Each row of a before or after table is a point. One or more steps were done to the points. Then noise was added and the rows were shuffled. The steps act on how far a point lies along the listed directions, d1 being the first. Write out the steps. A step turns or swaps two directions, mirrors them in a line or flattens them onto one, adds a multiple of one to another, or multiplies one. Angles are multiples of 10 degrees, from the lower direction toward the higher: turns from -170 to 170, lines from 10 to 170 but not 90. Use the fewest steps. Two steps may share a direction if one is a turn and the other turns, adds or multiplies; they go together, in the order done. Otherwise the lowest direction goes first.

Directions:
(1): [-35 -47  19]
(2): [-43  40  19]
(3): [-27  -2 -55]
Before, 14 rows:
[[-54 -58 -10]
 [ -9 -24  20]
 [-45  16 -41]
 [ -8 -13 -39]
 [-31 -14  55]
 [ 32  21  12]
 [-30 -21 -42]
 [ 14  29  36]
 [-22  20 -21]
 [-66  71 -21]
 [-44  40 -38]
 [  7  63  43]
 [ 43  12  30]
 [-11 -23 -56]]
After, 14 rows:
[[ 34  12  25]
 [ 19 -14 -31]
 [ 10  40  31]
 [-35 -10 -49]
 [-17 -15  31]
 [ 73 -47 -47]
 [ 35 -25 -53]
 [ 17  35  17]
 [  7 -44  54]
 [ 18 -33 -52]
 [-17  -4 -38]
 [ 66   7  29]
 [-27 -24 -43]
 [-54 -60 -13]]
Steps: mirror d2 and d3 in the line at 100 degrees

Directions:
(1): [ 46 -33  -7 -22  35  52]
(2): [ 54  27 -33 -34 -20 -36]
(3): [-11   5  54 -60  24 -20]
(4): [ 5 73 14  3  1 45]
Before, 10 rows:
[[-13 -38  10   2 -12  34]
 [-62  21  42  28  31  25]
 [ 15  43 -74  27 -28  -3]
 [-43  25  95 -19   5  61]
 [ 17  39 -33   4  -7  31]
 [ 22 -38   5  -1  43  11]
 [ 48  61 -24  18 -13  83]
 [-29  -2 -53  39 -39 -75]
 [ -6  -7  32 -29  30  15]
 [ 41  51 -21  36   1  68]]
After, 10 rows:
[[  4  -9  -9   3 -31  20]
 [ -2   8 -27  54 -24  -7]
 [ 34 -31  28 -39   0  39]
 [-17   7 -26  13 -14  -1]
 [ -3   0 -34  47 -39   6]
 [ 30 -10 -24  32  21  18]
 [-50  32 -23  19 -23 -39]
 [-55  37  24 -11  -8 -62]
 [ 24 -19  -7 -12  23  30]
 [ -3   5  13 -17  29 -11]]
Steps: turn d1 and d3 by -60 degrees; multiply d2 by 0; multiply d4 by 0

Directions:
(1): [ 39 -77  37  -7  13 -16   3  23  40]
(2): [  9 -11 -82 -18  13 -44  41   6  15]
(3): [ 38  21  10  54  41  20  47 -41  20]
(4): [ 27 -21 -36  61  16 -10 -60  11 -33]
(5): [ 28 -31 -17 -11 -61  16  -7 -72  -5]
Before:
[[ 22 -27 -76  -4   3 -35  41 -33   1]
 [-28  27 -22  -4  34 -22   9  60  14]
 [-18  -4  -8 -23 -35   4   4 -24   0]
 [-22  -9  76 -40   0   1  10  12  45]
 [ 32 -23   2  28 -28  35 -17 -59  -3]
 [-22 -44  18 -47 -18   1 -23  28   1]
 [-22  29   5 -38 -42  11   9 -33  -7]
 [ -8 -11  40  -7 -30  18 -34  -3  -9]
 [  1 -14  48 -30 -31  29   6 -18  23]
 [  6   3  13 -12 -14  15  -5  -4  -7]]
After:
[[ -1 -19 -49 -23   1 -34  14  23   5]
 [-21 -49  -3 -53 -18 -12 -11  32   6]
 [ -6  21 -69  27  93 -46  47  76  22]
 [-43  52 -21 -38  20 -24  39  35   4]
 [  9 -15  57   1 -91  65 -56 -74  -9]
 [  6 -39  18 -56 -39  -9  26 -44  49]
 [ -4  -6 -24 -44  24 -24  55  33  40]
 [-28  30  51  32  79   0   0  60 -12]
 [  2   6 -17 -18   4 -13  17  18   1]
 [-41  23 -14 -18  34 -27  23  47   7]]
Steps: multiply d5 by 2; turn d2 and d5 by -150 degrees

Directions:
(1): [-10 -17  68  45 -17 -43 -38  15  -3  17  32 -66 -33  11]
(2): [-21  72   4  27  17  -9  -5  15  16  56   2  -3  41 -74]
(3): [-95  11 -43  34 -37  -9 -20  17 -26 -48   3  18 -13  -4]
(4): [ 23 -56 -24   8 -56  19 -37 -29 -21  35  54  26  21 -44]
(5): [ -9 -24  51   1  23 -48  29  24  20 -19  42  86   1 -15]
Before:
[[-30 -13 -29   1 -15  12 -24   7 -11  -9  -8 -44 -20  15]
 [-18 -17  34  19  11 -13  18  17  -2 -42 -25   3 -21  44]
 [-56 -15 -10  17 -56  -9 -20   0 -30 -58   6  -6 -28  24]
 [-23  48   3  31   7   0  -7   1  -2  36  -4 -47   1 -38]
 [ 10  -8  68  -4  36 -45  46  19  18 -41 -10  55 -25  30]
 [-21 -21 -24   2 -48   5 -36   0 -15 -27   3 -35 -13  26]
 [ -7 -41 -11   7 -22   3   5  -1 -14  20  44  37 -14  -9]
 [  7  -4  19  18 -19 -19 -29  -8 -11   3   3 -38 -28  13]
 [ -7  -4   3  28 -30  -9 -35  13 -22  12  14 -62 -26  -3]
 [-32  -1  29  18  -9 -17  -1  14  -3   2  30  49  18 -44]
 [-19 -41 -20   1 -40  12 -22  -8 -20  -9  20  22 -11 -24]
 [ -4 -16  21  16   3 -21 -15   3  -5  -9  10  -7 -15   6]
 [-26   1 -25  11 -14   8  -8 -13 -22 -23 -10 -15 -10  25]]
After (13 x 14):
[[-38  17  -9  18   3  -7   1  -3 -12 -33  -7  -4  -6  21]
 [-55   0  30  23 -16 -44 -20  39   7 -41   2 -27 -33  34]
 [-17 -36   0  41 -43  14 -28 -11 -32  -6  -7 -51 -15  23]
 [-39 -13  11   1  -4 -15   9  18  -2 -26  15  49 -14 -21]
 [-44   8   8  13   8 -22  -9  32   4 -22   1 -34 -27  22]
 [-14  -7  21  24 -27  -3 -22  -2 -11  32  33  21  27 -55]
 [-30   6  92  64   2 -77 -34  49  -5   6  36 -91 -63  13]
 [-75   4  19  42 -51 -35 -32  13 -26 -48  17 -19 -32  13]
 [-12  -9  83  48 -18 -63 -40  17  -3   4  21 -65 -52  26]
 [-12 -27  35  41 -19 -32 -40   8 -18   1  24 -41 -28   4]
 [ 39 -56 -26   6 -68  27 -39 -48 -40  20  12 -20  -4  -5]
 [-16  48  51  32  23 -25  -8  12   9  38  10 -60 -10 -27]
 [-17 -30   4   9  -8 -10  20  12 -11   8  44  48 -14  -6]]
Steps: multiply d1 by 2.5; turn d2 and d3 by -20 degrees; swap d4 and d5

Directions:
(1): [ 36  54  -1 -32  13 -31 -26  46   5 -22  12   8 -36  68  53  14  34  -1
  64  36]
(2): [ 31   3 -43 -11 -46   8 -17  49 -70 -44 -48 -15 -17 -24  45  21 -22 -31
 -52 -27]
(3): [ 15  43  61  -9 -70  14  30   2 -19 -14  24 -32  -8 -79 -21  -5  14 -17
  46  43]
(4): [ 60  -3  24   5   9   0 -32 -56 -56 -34  65  25  39  31 -18 -24  17 -57
 -10 -27]
Before (8 x 20):
[[ 23 -24 -74 -19 -54  -3 -42  79 -95 -80 -77   1 -23 -37  69  27 -21 -36
  -84 -37]
 [  8  37  38  12  11 -21  -3 -41  -7  -9  53  26  22  43 -13 -16  32 -28
   32  29]
 [ 32  16 -33 -35  33 -28 -37  17 -48   0   0  36  11  65  42  17  10 -13
    2 -22]
 [ -9  -5   1   5  28 -10 -17 -57   3   2  39  22  30  29 -18 -23  14   0
    8 -17]
 [ 24  25 -53 -33   5 -18 -34  47 -22 -22 -20  20 -39  23  64   9  18   8
    3   9]
 [-15  -3  23  16  23 -10  -1 -29  31  30  21   3   0  14 -26  -4 -11  24
   -6 -23]
 [ -4  13  26   3   1 -14  11   1 -11  -3  43   4 -10  18 -13   6  18   1
    1  17]
 [-16  -6  19  10  30  -7   1 -40   5  24  43  20  11  -5 -26  -9   5   5
   20   1]]
After:
[[-25  13  11   1   7 -19  21  21   6  14  20  -1 -19  27  -2  13  12  28
    4  19]
 [-26  -2   5  11  -6  -4   9   4  22  25 -21 -13 -23 -27  -9  14 -24  31
  -21 -13]
 [ 70 -33  31   7  15  -9 -63 -78 -83 -63  89  60  58  39 -33 -43  35 -77
  -28 -43]
 [-53  31   5   8  21 -30  16   5  45  26  -6  10 -13  37   3   1  15  31
   41  44]
 [ -8 -17 -24 -12  69 -24 -21 -27  -5  36  18  47  33  68  -2  -1  10   7
   -7 -33]
 [ 32  -7 -42 -11  51 -13 -46 -16 -23 -13  23  46   0  59  37 -16  23 -14
  -18 -19]
 [-54  -2  -5   4  10  -7  16 -16  42  29  -7   1   7 -11 -16  -5  -3  47
   12   1]
 [-45   3  -6  -1   6  -7  15  16  18  32  -8  -1 -23 -35  -3  10  -7  31
   23  13]]
Steps: turn d1 and d3 by -40 degrees; turn d2 and d4 by 90 degrees
